Every row gives one point. The window is the flat piece filled in between its corners: a triangle in 3 columns, a solid with four corners in 4, and so on. A path goes straight from each point to the next, and from the last back to the first. List the points from which the path goes on through the window.
In the rows, zero is written as 128.

Window:
[[ 90 182 145 152]
 [204 132  51 132]
 [131 157 179 132]
 [108 105 174 130]]
Path:
(1): [118 168 124 116]
(2): [129 155 129 187]
(3): [117 151 202 181]
(4): [100 167 177  74]
(5): [173 138  82 116]
(6): [189 131  93 173]
(7): [127 151 131 175]
(8): [125 179 106 108]
(9): [ 98 171 147 100]
(10): [128 160 158 158]
(11): [101 164 190 183]
(12): [ 84 174 151  86]
(13): [ 82 143 191  85]
(14): [106 146 178 170]
(15): [179 114 153 182]
(16): [154 116 131  96]
Through the window after points: 1, 5, 7, 9

Window (6 x 6):
[[115  62 122 173 105 125]
 [157  49  80  42 130 124]
 [154 163 158 131  82 144]
 [137  62 161  78 132 134]
 [ 61 168  79 162 121 118]
 [223 165 139 150 151 108]]
Path:
(1): [124  86 131 128 101  96]
(2): [137  72 122  77 108 103]
(3): [155  68 100 102 147 160]
(4): [131 111  87 134 156 195]
(5): [102 132  97 122 111 103]
(6): [165 146 158 114  89  52]
(7): [185 150 104 165 180 167]
(8): [141 112 107 131 146 140]
(9): [134  97 118  91  93  54]
(10): [204 151 134 142 124  78]
(11): [204 157 136 146 160 139]
(12): [139 158 137 161 141 177]
(13): [145 145 133 168 100  78]
(14): [178 155 140 125 116  58]
(15): [213 136 130 169 166 188]
(16): [157  80 126 121 143 208]
Through the window after points: 2, 4, 6, 10, 14, 16

Window (9 x 9):
[[ 58 181  84 148 171 122  70 121 166]
 [132 143 207 160 109 197 194 166  94]
 [ 55 140  73 113 110 130   7  94 180]
 [118  80  75 118  57  89 203 140 196]
 [195 156 140  79  97 160 163 134 152]
 [110  88 150  88 146 154 141 163 161]
 [ 89 164 126 115 143 143  90  43 172]
 [129 189 182  58  76 121 165 117 166]
 [118 156 149 159 131  80 100  95 115]]
Path:
(1): [115 166 148 175 121 133  91 151 210]
(2): [138 149 159 124 116 148 128 130 182]
(3): [125 163 105  82 116 126 162 117  68]
(4): [ 99 168 103  96 109 120 116  82  95]
(5): [137 173 146 147 113 118 121 114 182]
(6): [117 150 174 153 123 115 126 122 168]
(7): [115 155 133 115 120 119 124 112 107]
(8): [100 151 103 104 121 138 110 104 141]
(9): [143 145 169 131 142 141  95 149 236]
(10): [134 141 159 178 105 158 141 143 188]
(11): [ 68 108 136  99 125 122 157 127  96]
(12): [ 76 158  96 115 143 134  94 108 135]
Through the window after points: 2, 6, 8, 12

Window, 11 rows:
[[ 85 137 160  40 132  95 132 175 160 196 108]
 [ 90  57 115 135  58  94 163 152 158 138 140]
 [113 151  67 171 104 173  59 150 186  30 170]
 [109  99 142 150 187  56 132 117 148 175 117]
 [118 124 140 119 131  16 216  69 123 152  82]
 [140  74  84  63 113 191  81  77 134 137 119]
 [156  43 152 135 162 176 207 127 152 141 118]
 [179 140  93  86 110  53 104 105 159 158 119]
 [157  95 101  24 137 147  81 123 108  94 166]
 [131 198  90 125 121 100  65 134  84 238 144]
 [198 138 172 105 152 133  48  58 110 105 132]]
Path:
(1): [119 134 139  88 118 137 147  77 193 148 206]
(2): [130  87  72 125 124 106  98 157  98 132  62]
(3): [137 113 117  87 112 103  94 149  91 126  69]
(4): [131 110 123  50 146 140 119 111 161 150 191]
(5): [123 130 100 101 111 142 114  95 174 130 181]
(6): [157 122 107 114 113 136  86 149  94  94  66]
(7): [152  85  98 110 136 105 105 143  91 132  71]
(8): [128 136 132 119 126 114 130  60 180 160 203]
(9): [112 148 162  75 110 113 164  80 202 132 198]
(10): [168  78  99 102 137 110  80 135 108 135  73]
(11): [148 117 100 102 129 103  83 150 103 115  76]
(12): [121 154 119  81 114  98  92  99 177 148 187]
(13): [121 123 109 106 146 124 154  97 174 166 178]
(14): [133  76 103 108 111  97 135 162 128 149  83]
(15): [125 105 101 107 112 127 109 148 130 120 103]
(16): [111 107 106 101 116 106 138 104 179 146 179]
Through the window after points: 3

Window (14 x 14):
[[149 182 126  94 129 119  89 112 165 193 114 130 110 153]
 [ 45  84  73 195 131 204 141 167 131 190  89 131 123 118]
 [119  98 141  65 147 155 115 109 102 113 199 110 100  91]
 [144 134 161 103 158 167 147 129 128  89 131 169 109 120]
 [170 124  86  37 134 154  95  87 112  69 124 152 154  55]
 [183 179 143 193 133 132 104 131 157 191 103 110  83  84]
 [135 150 116 126  90 131  70 108  55 135 114 132 158 119]
 [181  91 109  71 112 180 162  59  77 111 141 135 194  81]
 [225 136 148 137  87  52  98 139 175 137 134  97  75 141]
 [126 168  70  87 126 147 119 101  99 110 202 205 165  89]
 [125 158 195 141  55  78 102 143 189 147 130  59 114 111]
 [ 36  62  98 204 158 181 157  61 123 126  90  90 131 116]
 [186 126 127  83 136 127  84  90 116 161 135 249 140  66]
 [ 85 120 100 187  85 180 154  95 127 175  73 133  58 108]]
Path:
(1): [125 115  99 128 115 185 106  85 136 122 159 133 120 126]
(2): [123 153 107 101 131 113 125 116  85 131 128 164 152  75]
(3): [ 89  77 156 121 177  83 169 117 129 150  60 128 122 104]
(4): [146 133 118 152 109 176 108 115 132 151 127 115 107 107]
(5): [180 147 143 138 126 208  74 119 152 122 147 137  90 126]
(6): [106 112  87 121 135 116 160  96  96 170  99 153 148  83]
(7): [152 107 135 107 145 118 144 123 114 143 109 140 113  81]
(8): [152 160 142 114  94 143  88  75 139 115 164 123 127 123]
(9): [134 132 132 141  96 179  60  87 124 129 144 149 143 131]
(10): [157 149 109  85 147  89 178 134 101 169 106 104 107  74]
(11): [137 155 129 101 119 104 191 119 117 135 115 133 100 105]
(12): [125 114 121 128 108 175  58 100 129 137 142 146 142 115]
(13): [116 111 140 152 118 221  55 101 154 134 142 132 137 123]
(14): [143 141  96 115 116 121 145 109 112 144  97 138 102  85]
(15): [129 140 103  97 137  54 134 146  54 132  99 175  93  80]
(16): [144 145 138 138 109 152  88 111 173 146 146 119 116 126]
Through the window after points: 1, 9, 13
